Each point is reached from the start by the listed moves, each made once or not at all, plus a little noise. Say if it took an odd or an even number of moves. Then give how often each move was made.
In the rows, zero is written as 128.

Moves:
(1): [182 145 120]
(2): [ 94 207 144]
Start: [131 155 131]
Points:
[133 155 131] -> even (0, 0)
[186 172 122] -> odd (1, 0)
[ 95 237 147] -> odd (0, 1)

Moves:
(1): [192 134 132 144 122 130]
(2): [121 176 129 125 123 126]
(3): [127 125 178 128 130 124]
(4): [118 131 131 178 133 139]
(5): [132 132 125 124 189 139]
(6): [123 125 133 104 118 200]
Start: [104 132 116 123 141 162]
Points:
[168 146 119 115 192 249] -> odd (1, 0, 0, 0, 1, 1)
[106 134 116 117 201 170] -> odd (0, 0, 0, 0, 1, 0)
[100 132 171  98 135 233] -> even (0, 0, 1, 0, 0, 1)
[167 134 175 105 191 242] -> even (1, 0, 1, 0, 1, 1)
[166 188 123 131 188 169] -> odd (1, 1, 0, 0, 1, 0)
[100 176 170 116 140 160] -> even (0, 1, 1, 0, 0, 0)

Moves:
(1): [164 121 138 132 140 131 129 129 122 128 129]
(2): [149 200 141 127 137 134 116 149 119 124 120]
(3): [113 119 195 111 125 120 113 135 110 150 113]
(4): [127 125 136 197  96 135 119 112 127 114 113]
(5): [106 127 145 149 192 155 137 113 124 127 116]
(6): [132 133 136 104 114 185 134 135 137 132 107]
(7): [122 134 132 129 111 133 169 139 122 135 135]
(8): [116 116 127 137 131 126 121 167 119 123 130]
(9): [150 120 143 125 140 113 140 137 183 130 101]
(10): [127 136 109 139 139 130 106 130 129 196 127]
(11): [120 132 143 144 117 147 106 139 163 132 185]
Start: [138 123 104  82 166 126 123 159 120 110 116]
Points:
[151 119 161  83 172 123 132 182  95 202 113] -> even (1, 0, 1, 0, 0, 0, 1, 0, 0, 1, 0)
[127  97 203  99 249 145 111 188  90 124  91] -> even (1, 0, 1, 0, 1, 0, 0, 1, 0, 0, 0)
[158 135 119 116 165 154 120 185 143 188 176] -> even (1, 0, 0, 0, 0, 0, 1, 0, 0, 1, 1)
[174 171 242 158 208 144 145 174 127 122  44] -> odd (1, 1, 1, 1, 1, 0, 1, 0, 1, 0, 0)

Moves:
(1): [178 121 133 111 133 127 129 116 110 137 138 141 129 138 125 127 111 111]
(2): [138 166 142 132 122 129 137 129 122 122 123 119 125 139 129 122 127 132]
(3): [132 119 158 130 123 131 132 128 134 115 123 133 126 123 130 138 128 133]
(4): [138 121 130 161 126 132 127 132 131 128 137 125 131 139 133 130 135 124]
(5): [126 131 142 131 180 113 129 129 130 126 129 129 134 119 128 110 127 130]
(6): [129 131 120 120 142 174 136 146 126 121 118 127 136 125 131 125 125 128]
(7): [124 120 117 134 127 126 167 132 126 128 127 125 117 126 121 136 131 138]
(8): [131 120 125 134 127 111 125 173 119 123 119 135 124 132 125 147 125 124]
(9): [143 126 124 120 122 120 132 145 167 128 128 135 123 139 134 128 130 122]
(10): [124 129 140 128 126 136 128 139 128 162 129 126 131 130 123 129 117 138]
(11): [123 136 135 112 132 138 126 135 125 116 183 118 129 118 134 136 119 132]
(12): [120 138 127 133 131 125 136 123 131 127 130 158 136 128 132 136 122 122]
(13): [126 131 127 126 125 125 132 124 132 125 131 108 177 121 114 130 124 141]
(14): [119 121 134 117 136 127 129 124 123 126 130 132 132 161 134 123 126 131]
(15): [142 125 125 123 123 121 127 127 131 130 121 126 134 128 184 130 111 136]
(16): [129 134 125 126 140 125 119 114 136 127 117 116 119 140 132 172 125 122]
(17): [141 134 127 112 138 133 125 130 114 141 133 135 139 125 134 132 179 146]
(18): [142 124 120 131 130 128 116 124 135 120 135 140 121 134 125 124 117 165]
Start: [139 136 116 100 135 127 114 147 131 141 127 117 131 131 128 107 124 125]
Points:
[249 146 158 113 183 114 152 142 111 133 143 139 133 148 186 103 141 188] -> odd (1, 1, 1, 1, 1, 0, 1, 0, 0, 0, 0, 0, 0, 0, 1, 0, 1, 1)
[180 169 161  98 205 152 127 208 120  94 173 140 209 163 196 125 130 205] -> odd (0, 1, 1, 1, 1, 1, 0, 1, 0, 0, 1, 1, 1, 1, 1, 0, 1, 1)
[161 179 160  99 190 111 127 203 107 159 181 117 219 167 191 124 130 171] -> odd (0, 1, 0, 1, 1, 0, 0, 1, 0, 1, 1, 1, 1, 1, 1, 0, 1, 0)
[217 149 136 135 145 153 169 197 113 103 131 147 177 153 110 142  90 163] -> even (1, 1, 1, 1, 0, 1, 1, 1, 0, 0, 0, 1, 1, 0, 0, 0, 0, 1)
[226 155 189 115 188 117 121 197  93 169 135 135 144 151 128 116 150 136] -> even (1, 1, 1, 1, 1, 0, 0, 1, 0, 1, 0, 0, 0, 0, 0, 0, 1, 0)

Moves:
(1): [161 123 127 131 138 115 131 128 130 122 122 129 139 121 124 131 124 131
 129 128 134 132 124 132 128 140]
(2): [138 153 125 120 123 117 124 130 120 123 125 129 133 123 141 143 128 133
 128 125 128 129 129 129 122 127]
(3): [125 132 174 114 133 135 134 132 140 120 123 120 126 122 132 130 128 131
 125 133 131 135 132 116 135 133]
(4): [131 142 132 168 135 125 134 136 139 128 125 122 121 129 131 119 137 134
 116 134 126 119 119 125 119 123]
(5): [125 137 130 129 170 128 134 146 130 127 132 129 130 128 135 126 117 127
 129 125 131 132 135 129 131 121]
(6): [132 128 116 139 136 175 113 124 126 129 133 124 130 123 132 137 139 131
 123 115 130 119 128 120 130 124]
(7): [124 129 119 117 125 138 155 136 126 131 126 129 131 116 137 127 136 130
 119 123 130 131 128 128 130 135]
(8): [129 123 136 133 121 137 122 173 123 123 118 109 136 138 133 118 129 132
 131 138 123 119 121 124 130 133]
(9): [128 134 115 120 133 120 122 127 163 126 124 114 138 125 139 131 130 115
 120 133 128 125 131 132 127 123]
(10): [131 127 137 126 124 124 123 138 135 160 128 143 141 117 122 136 139 121
 118 130 106 140 123 125 131 123]
(11): [133 122 127 124 127 127 133 129 136 125 169 137 131 142 131 130 124 121
 134 126 136 134 120 117 128 119]
(12): [124 122 133 126 125 139 131 134 148 107 117 175 122 134 128 115 141 124
 135 132 122 125 143 127 112 129]
(13): [125 122 129 129 135 131 130 111 125 120 133 129 168 125 125 114 109 125
 116 138 106 127 133 117 130 134]
(14): [139 129 119 124 136 128 135 129 129 144 112 127 124 163 130 141 122 133
 127 131 125 129 122 124 116 130]
(15): [142 110 141 127 117 117 124 128 124 134 123 133 114 124 168 123 118 119
 140 135 133 126 136 126 133 134]
(16): [115 112 128 140 130 121 130 137 132 124 134 126 141 123 125 165 118 141
 125 119 124 135 133 130 126 133]
(17): [128 117 129 124 141 120 121 122 122 124 124 118 129 140 133 126 163 123
 127 129 108 139 126 121 127 127]
(18): [122 126 122 113 131 130 126 134 141 138 138 130 122 122 130 122 135 170
 121 144 129 131 125 132 138 135]
(19): [122 139 136 136 131 119 128 115 136 133 118 122 143 121 124 132 128 135
 172 138 130 140 128 132 131 135]
(20): [127 118 127 138 138 122 129 128 125 128 136 131 134 127 123 142 135 110
 115 164 132 123 133 124 120 127]
(21): [127 132 135 129 129 127 122 134 135 135 120 133 148 136 142 127 138 128
 121 125 153 123 121 130 132 122]
(22): [128 130 120 139 129 130 124 126 122 122 125 122 124 134 127 121 125 125
 124 136 134 154 132 128 125 127]
(23): [135 130 137 131 119 135 134 126 126 140 135 119 130 138 122 119 125 137
 132 124 137 126 181 123 119 130]
(24): [132 128 138 126 133 139 135 120 132 128 139 129 133 131 134 135 127 128
 120 128 130 129 126 163 126 131]
Start: [141 126 133 132 120 153 116 141 154 124 102 136 133 127 140 128 135 124
 125 144 140 139 131 133 145 105]
Points:
[165 115 222 123 102 162 123 194 191 162  51 159 145 160 176 119 141 131
 179 180 124 154 194 106 129 129] -> even (0, 0, 1, 0, 0, 0, 0, 1, 0, 1, 0, 1, 0, 1, 1, 0, 0, 0, 1, 0, 0, 0, 1, 0)
[147 130 108 169 153 187  86 200 215 129  73 141 198 161 172 152 185 167
  72 185  65 166 134 101 116 110] -> odd (0, 1, 0, 1, 0, 1, 0, 1, 1, 1, 0, 1, 1, 1, 0, 1, 1, 1, 0, 0, 0, 1, 0, 0)
[197 109 149 172 200 181 118 194 249 148 118 171 210 150 202 135 141 131
 121 235 112 139 131 133 126 119] -> even (1, 0, 0, 1, 1, 1, 0, 1, 1, 1, 1, 1, 1, 1, 1, 0, 0, 1, 1, 1, 0, 0, 0, 1)
[204 111 161 122 178 143 122 183 158  97  66 165 181 172 211 121 133 120
 125 175 102 145 146 143 120 132] -> even (1, 1, 0, 0, 1, 0, 0, 1, 0, 0, 0, 1, 1, 1, 1, 0, 1, 0, 0, 0, 0, 0, 0, 1)
[158  90 197 132 130 142 100 188 194 160  64  93 215 174 201 143 143 117
  92 181 113 180 188  91 140 119] -> even (0, 0, 1, 0, 0, 0, 0, 1, 1, 1, 0, 0, 1, 1, 1, 1, 1, 0, 0, 0, 1, 1, 1, 0)
[170 138 144 194 187 200 140 231 183  94  92 165 193 121 188 177 166 137
  79 164 167 119 138 156 114 116] -> even (1, 1, 0, 1, 1, 1, 1, 1, 0, 0, 0, 1, 0, 0, 0, 1, 0, 0, 0, 1, 1, 0, 0, 1)
[163 104 130 125 134 176 112 161 199 171 159 136 191 127 225 192 195 136
  70 180 158 182 184 139 139 103] -> odd (0, 1, 0, 0, 0, 1, 1, 0, 1, 1, 1, 0, 0, 0, 1, 1, 1, 1, 0, 1, 1, 1, 1, 1)
[151 161 134 130 196 177  97 139 201 146 117 107 195 132 189 159 192 153
 124 186 169 145 188 160 139  99] -> odd (0, 1, 0, 0, 1, 1, 0, 0, 1, 0, 0, 0, 0, 0, 0, 0, 1, 1, 1, 1, 1, 0, 1, 1)
[163 130 128 117 148 145 147 171 152 140 158 144 130 128 203 128 127 144
 112 195 179 171 199 116 140 109] -> odd (0, 1, 0, 0, 1, 0, 1, 0, 0, 0, 1, 0, 0, 0, 1, 0, 0, 1, 0, 1, 0, 1, 1, 0)
[164 153 167 194 213 163 116 158 240  74 116 159 242 119 179 171 135 113
 115 195 164 171 154  98 121 103] -> odd (1, 1, 1, 1, 1, 1, 0, 0, 1, 0, 1, 1, 1, 0, 0, 1, 0, 0, 1, 1, 1, 1, 0, 0)

Moves:
(1): [138 133 136 129 119 121 137 126 122 136 127 116 125 143 129 129 127 124
 132 134 115 132 126 134]
(2): [119 138 127 143 115 129 132 133 113 149 116 107 139 128 106 132 129 122
 121 109 115 113 135 134]
(3): [134 127 144 118 129 141 130 137 122 134 116 116 140 125 126 114 138 132
 130 133 121 119 126 125]
(4): [123 146 119 128 107 120 117 134 139 123 144 122 123 134 127 116 113 134
 112 128 100 125 114 124]
(5): [125 128 136 117 125 121 132 127 129 128 129 136 133 129 121 140 114 155
 125 123 127 127 125 132]
(6): [111 127 123 147 117 125 119  90 110 141 123 134 121 133 147 120 115 136
 126 113 110 101 126 138]
(7): [106 140 105 121 126 122 141 123 135 127 106 120 126 133 138 127 124 122
 124 132 131 110 123 126]
(8): [143 109 118 127 103 123 132 120 101 115 133 150 136 132 133 127 113 129
 140 143 138 135 131 142]
(9): [116 121 133 129 137 132 130 135 136 137 121 135 119 107 128 136 132 136
 134 119 131 136 150 119]
(10): [125 123 127 137 119 143 136 110 121 126 125 129 139 137 138 129 130 134
 125 123 137 131 137 140]
(11): [128 115 124 135 125 138 124 128 125 133 129 125 139 131 130 134 130 122
 131 133 138 128 122 118]
(12): [129 135 115 133 133 135 139 142 124 122 131 117 121 134 137 134 131 130
 128 137 130 124 122 134]
(13): [126 126 143 125 124 116 148 125 119 145 149 124 130 118 130 118 122 120
 123 131 117 127 144 121]
(14): [125 124 129 130 124 124 124 138 135 132 126 127 127 137 134 142 135 129
 126 142 126 117 132 146]
(15): [121 138 147 127 105 115 135 141 127 130 119 141 126 129 115 135 138 139
 129 131 114 127 101 131]
(16): [105 136 135 128 127 142 129 103 128 122 124 130 130 120 134 141 114 142
 135 131 123 141 131 151]
(17): [121 135 132 125 117 115 150 138 117 122 119 112 108 125 125 137 142 116
 120 135 129 117 127 116]
(18): [143 132 118 118 122 134 125 126 112 122 124 135 137 128 125 131 133 138
 120 125 126 129 127 139]
(19): [129 124 144 116 108 127 113 140 130 126 137 138 130 124 136 133 130 125
 138 120 137 131 123 141]
(20): [139 128 130 129 113 106 123 134 112 115 102 124 147 114 139 139 132 138
 119 109 127 128 114 123]
(21): [131 128 135 133 116 124 120 133 134 137 111 123 126 111 112 131 133 135
 123 122 138 119 112 133]
(22): [109 132 134 139 147 141 131 121 123 140  89 121 130 137 136 135 128 132
 107 117 147 116 142 120]
(23): [138 138 127 127 121 133 138 114 133 123 142 138 119 116 131 130 114 119
 130 136 126 121 133 122]
(24): [123 143 109 135 121 135 134 132 112 136 126 118 127 151 146 127 135 132
 143 159 128 113 133 120]
Start: [125 119 128 112 108 117 117 125 126 126 125 127 130 110 123 145 126 120
 113 129 127 120 131 137]
Points:
[108 114 180 129   7  97 126 138  82 147  40 164 165  77 116 216 119 179
  93  87 153  87 131 184] -> even (0, 1, 0, 0, 1, 0, 0, 1, 1, 1, 0, 0, 0, 1, 1, 0, 0, 0, 1, 1, 1, 1, 1, 0)
[ 66 165 155 156  18 120 148  85  44 146  32  81 150 152 178 163 128 167
  85 135  78  62  94 144] -> even (1, 0, 1, 1, 0, 1, 0, 0, 0, 1, 1, 0, 0, 0, 1, 1, 1, 0, 0, 1, 0, 1, 0, 1)
[ 73 170 174 114  51 110 187 138  81 165  18  55 127  55 137 187 125 119
  85 104 125  65 147 142] -> even (1, 1, 1, 0, 0, 0, 1, 0, 1, 0, 0, 1, 1, 0, 0, 1, 1, 0, 1, 1, 1, 1, 1, 0)
